Each row of a before or after table is a point. The points were changed in one or more steps. Then noise was added and the rows were shuffled. The steps act on columns, c1 being the first. Write out the steps. A step turns or swaps two columns, mirrors them in a line or flattens them onto one, adds a multiple of one to another, or multiplies or shifts one. Angles are multiples of 10 degrees, from the lower column toward the higher: turns from -170 to 170, lines from 10 to 170 but not 90. Use the fewest steps. Two steps may share a column if one is a turn and the other turns, adds or multiplies; they go together, in the order done. Otherwise the lowest column goes first.

Before (14 x 2):
-0.008,0.011
-0.039,0.005
0.028,0.091
0.000,0.001
-0.032,-0.024
-0.002,-0.042
0.044,-0.020
0.074,0.063
0.027,-0.045
0.064,-0.050
0.058,-0.030
0.032,0.084
0.006,0.023
-0.013,-0.012
After:
0.000,-0.009
-0.001,-0.047
0.000,0.082
0.000,0.007
0.000,0.001
0.000,0.021
-0.001,-0.043
0.002,0.091
-0.003,0.061
-0.001,-0.048
-0.002,-0.021
0.004,-0.023
0.002,-0.031
0.001,0.004
Steps: multiply c1 by 0

Before (9 x 4):
0.063,0.063,0.016,-0.014
-0.007,-0.038,-0.011,0.017
-0.053,-0.043,-0.041,-0.016
0.034,0.034,0.074,-0.067
-0.005,0.035,0.020,0.006
-0.010,0.021,0.052,0.027
-0.006,0.001,-0.034,-0.041
-0.017,-0.054,0.076,0.018
-0.003,-0.008,-0.037,-0.031
After:
-0.055,0.017,0.070,-0.034
0.036,0.005,0.020,-0.008
0.033,-0.032,0.015,-0.100
-0.008,0.004,-0.048,0.000
-0.042,0.051,-0.041,0.014
0.000,0.008,-0.052,-0.009
-0.040,0.005,0.001,0.021
0.022,0.009,0.055,-0.014
0.063,-0.063,0.004,-0.021
Steps: turn c1 and c2 by -90 degrees; turn c3 and c4 by -40 degrees

Before, 9 rows:
0.009,0.006,-0.034,-0.040,0.094,-0.062
0.030,0.111,-0.016,-0.070,0.004,0.058
-0.062,-0.025,-0.017,-0.005,-0.004,-0.021
0.009,0.066,0.000,-0.004,0.004,-0.011
0.003,0.009,-0.065,0.011,0.017,0.009
0.013,-0.048,0.008,0.025,-0.038,-0.005
0.017,-0.019,-0.026,0.019,-0.053,-0.009
0.008,-0.032,0.005,-0.019,0.045,-0.028
-0.019,-0.045,-0.008,0.055,-0.003,0.004
After (9 x 6):
0.008,0.005,-0.031,-0.041,0.092,-0.082
0.029,0.112,-0.016,-0.070,0.007,0.076
0.019,-0.019,-0.026,0.020,-0.052,-0.012
0.013,-0.049,0.009,0.026,-0.040,-0.008
-0.060,-0.027,-0.020,-0.004,-0.003,-0.028
0.002,0.008,-0.066,0.011,0.016,0.009
0.010,0.067,0.000,-0.004,0.005,-0.015
0.007,-0.031,0.005,-0.017,0.044,-0.036
-0.017,-0.045,-0.009,0.055,-0.001,0.005
Steps: multiply c6 by 1.3

Before, 13 rows:
0.059,-0.010,-0.017,0.044,-0.018,-0.003,-0.013,0.014,0.031
-0.022,0.019,0.074,0.021,0.018,0.003,-0.018,0.048,0.080
-0.035,0.058,0.031,-0.005,-0.007,0.060,0.012,-0.011,-0.065
-0.031,-0.010,0.024,0.018,0.035,0.020,-0.093,0.009,0.036
-0.013,0.009,0.032,-0.053,0.079,0.048,-0.024,0.028,0.013
-0.008,0.000,0.008,0.007,0.076,-0.039,-0.036,0.005,0.006
-0.017,0.021,-0.019,-0.049,0.006,-0.002,-0.016,0.023,0.047
-0.029,0.070,0.029,-0.095,-0.007,0.003,-0.018,-0.019,-0.014
0.002,-0.062,0.074,-0.060,0.036,-0.064,-0.067,0.026,0.063
-0.011,-0.029,-0.007,0.079,-0.007,0.019,0.010,-0.037,-0.050
0.075,0.004,-0.018,0.016,0.069,0.014,-0.020,-0.077,-0.035
0.019,-0.004,0.000,0.024,0.002,-0.012,-0.111,0.055,-0.009
0.029,-0.010,-0.029,0.006,0.038,0.012,-0.016,0.017,0.029
After (13 x 9):
-0.020,0.003,0.007,0.006,0.073,-0.038,-0.037,0.006,0.004
-0.002,-0.063,0.028,0.000,0.036,-0.062,-0.066,0.074,0.009
-0.035,0.059,-0.010,-0.035,-0.015,0.064,0.015,0.033,-0.046
0.061,0.000,-0.075,-0.012,0.083,0.012,-0.021,-0.020,-0.012
-0.021,0.018,0.025,-0.001,0.001,-0.001,-0.017,-0.021,0.006
0.019,-0.010,0.056,0.007,0.006,-0.013,-0.110,0.001,0.009
-0.025,0.005,0.030,-0.017,0.075,0.051,-0.023,0.032,-0.015
0.023,-0.010,0.013,0.017,0.045,0.013,-0.018,-0.031,0.019
0.059,-0.010,0.018,0.035,-0.005,-0.004,-0.010,-0.023,0.036
-0.037,-0.009,0.006,0.025,0.033,0.022,-0.095,0.024,0.028
-0.007,-0.031,-0.039,0.007,-0.011,0.023,0.008,-0.008,0.011
-0.026,0.019,0.053,0.047,0.019,0.001,-0.021,0.069,0.058
-0.026,0.071,-0.022,-0.044,-0.013,0.005,-0.020,0.028,-0.054
Steps: turn c1 and c5 by 10 degrees; swap c3 and c8; flatten c4 and c9 onto the line at 50 degrees

Before:
-0.018,-0.014,0.154,-0.038,0.115,-0.002,-0.005,0.021,0.023,0.031,0.005
-0.003,-0.011,0.029,0.003,-0.018,-0.006,0.020,0.033,-0.002,0.038,0.012
-0.010,-0.037,0.010,-0.019,0.026,0.028,-0.035,-0.048,-0.001,0.003,-0.039
0.000,-0.007,-0.042,0.033,0.015,0.016,0.025,0.042,-0.022,0.005,-0.016
0.020,-0.014,0.017,-0.052,0.036,-0.012,-0.036,0.030,0.013,0.040,-0.048
0.024,-0.015,0.007,-0.046,0.016,-0.008,-0.003,0.044,-0.049,0.044,0.110
0.041,0.013,-0.048,-0.060,0.021,0.013,0.028,-0.059,0.020,0.037,-0.006
0.006,-0.007,-0.033,-0.025,-0.008,-0.093,-0.008,-0.007,-0.029,0.002,-0.047
-0.005,-0.011,0.010,-0.061,0.000,-0.006,-0.005,0.031,-0.019,-0.019,-0.039
-0.011,0.072,-0.027,0.007,0.010,0.042,-0.034,0.025,0.010,0.003,-0.044
-0.032,0.016,-0.012,-0.070,0.038,0.008,-0.011,-0.004,-0.004,0.052,-0.032
After (11 x 11):
0.000,-0.007,-0.039,-0.018,0.016,0.017,-0.042,0.036,-0.055,-0.006,0.030
0.020,-0.042,0.013,0.011,0.037,-0.013,0.065,0.057,0.033,-0.009,0.000
0.022,-0.046,-0.002,0.026,0.015,-0.009,0.037,-0.072,-0.122,-0.010,0.093
-0.002,-0.040,0.022,0.021,-0.018,-0.005,-0.014,0.006,-0.006,-0.006,0.034
0.041,-0.032,-0.065,0.040,0.021,0.012,0.028,-0.024,0.049,0.021,-0.055
-0.007,0.017,-0.002,0.037,0.000,-0.006,0.052,0.047,-0.047,-0.015,0.009
0.006,-0.002,-0.033,-0.003,-0.008,-0.093,0.026,0.040,-0.073,-0.006,-0.031
-0.009,-0.007,0.015,-0.010,0.024,0.027,0.037,0.009,-0.001,-0.035,-0.062
-0.032,-0.048,-0.024,0.030,0.038,0.010,0.061,0.026,-0.009,0.025,-0.018
-0.009,0.010,-0.014,-0.038,0.009,0.042,0.014,0.051,0.024,0.070,0.000
-0.019,-0.034,0.137,0.071,0.116,-0.002,0.033,0.006,0.059,-0.010,0.019
Steps: turn c2 and c10 by 80 degrees; turn c4 and c7 by -130 degrees; turn c3 and c4 by 20 degrees; turn c8 and c11 by 60 degrees; multiply c9 by 2.5

Before, 9 rows:
-0.014,0.024,0.044,0.054,0.044,0.009,0.034,0.092,0.018,0.033,0.048,0.036,-0.054,-0.012
-0.012,0.006,-0.023,0.043,-0.051,-0.028,-0.067,-0.009,-0.061,0.004,-0.061,-0.014,0.060,0.011
0.016,0.014,-0.042,-0.041,0.037,0.039,0.018,0.037,-0.049,-0.045,-0.023,-0.001,-0.034,-0.010
0.021,0.033,0.029,-0.018,-0.010,-0.029,-0.020,0.077,0.013,-0.049,-0.062,-0.004,0.053,0.039
-0.092,0.055,0.028,-0.032,0.058,0.006,-0.031,-0.028,-0.014,0.014,0.052,-0.022,-0.045,0.007
-0.051,0.016,-0.007,0.015,0.061,-0.013,0.045,-0.029,-0.058,0.026,0.059,-0.041,-0.033,0.000
-0.013,-0.062,0.060,0.030,-0.007,-0.074,-0.012,0.037,-0.018,0.032,-0.034,0.031,0.002,-0.028
-0.056,-0.026,-0.010,0.022,0.046,0.044,0.058,-0.025,0.042,-0.040,0.022,-0.047,0.023,-0.020
0.008,0.029,-0.030,0.006,0.016,-0.029,-0.017,0.016,0.051,0.061,-0.014,-0.021,0.050,-0.008
After:
0.014,-0.016,0.043,-0.035,0.052,0.024,-0.051,-0.013,-0.019,-0.021,0.035,0.048,-0.033,0.008
-0.014,-0.016,0.030,-0.049,-0.059,-0.004,0.059,-0.048,-0.027,0.005,-0.051,-0.010,0.061,0.014
0.017,-0.022,-0.036,-0.065,-0.027,-0.019,-0.046,-0.069,0.009,0.032,0.010,0.047,0.051,0.031
-0.056,0.027,0.015,0.025,0.064,0.018,-0.012,0.058,0.014,-0.036,-0.013,0.016,0.024,0.048
-0.055,-0.019,0.006,0.065,0.044,-0.043,-0.010,0.053,-0.029,-0.008,-0.007,-0.042,-0.032,0.033
-0.090,-0.049,-0.033,0.040,0.050,-0.019,0.044,-0.005,-0.011,0.000,0.039,-0.023,-0.046,0.014
0.009,-0.034,0.020,-0.012,0.001,-0.032,-0.007,-0.025,0.018,-0.010,-0.007,-0.066,0.049,0.006
-0.019,-0.015,-0.043,0.057,0.037,-0.013,-0.093,-0.030,0.009,0.004,-0.041,-0.023,-0.048,-0.063
-0.013,0.076,-0.049,-0.029,-0.041,-0.061,-0.019,-0.038,-0.011,-0.008,-0.030,-0.017,0.011,-0.053
Steps: turn c2 and c3 by -170 degrees; turn c4 and c11 by -80 degrees; turn c5 and c6 by -30 degrees; turn c7 and c8 by 130 degrees; multiply c9 by 0.4; turn c10 and c12 by -70 degrees; turn c10 and c14 by -70 degrees
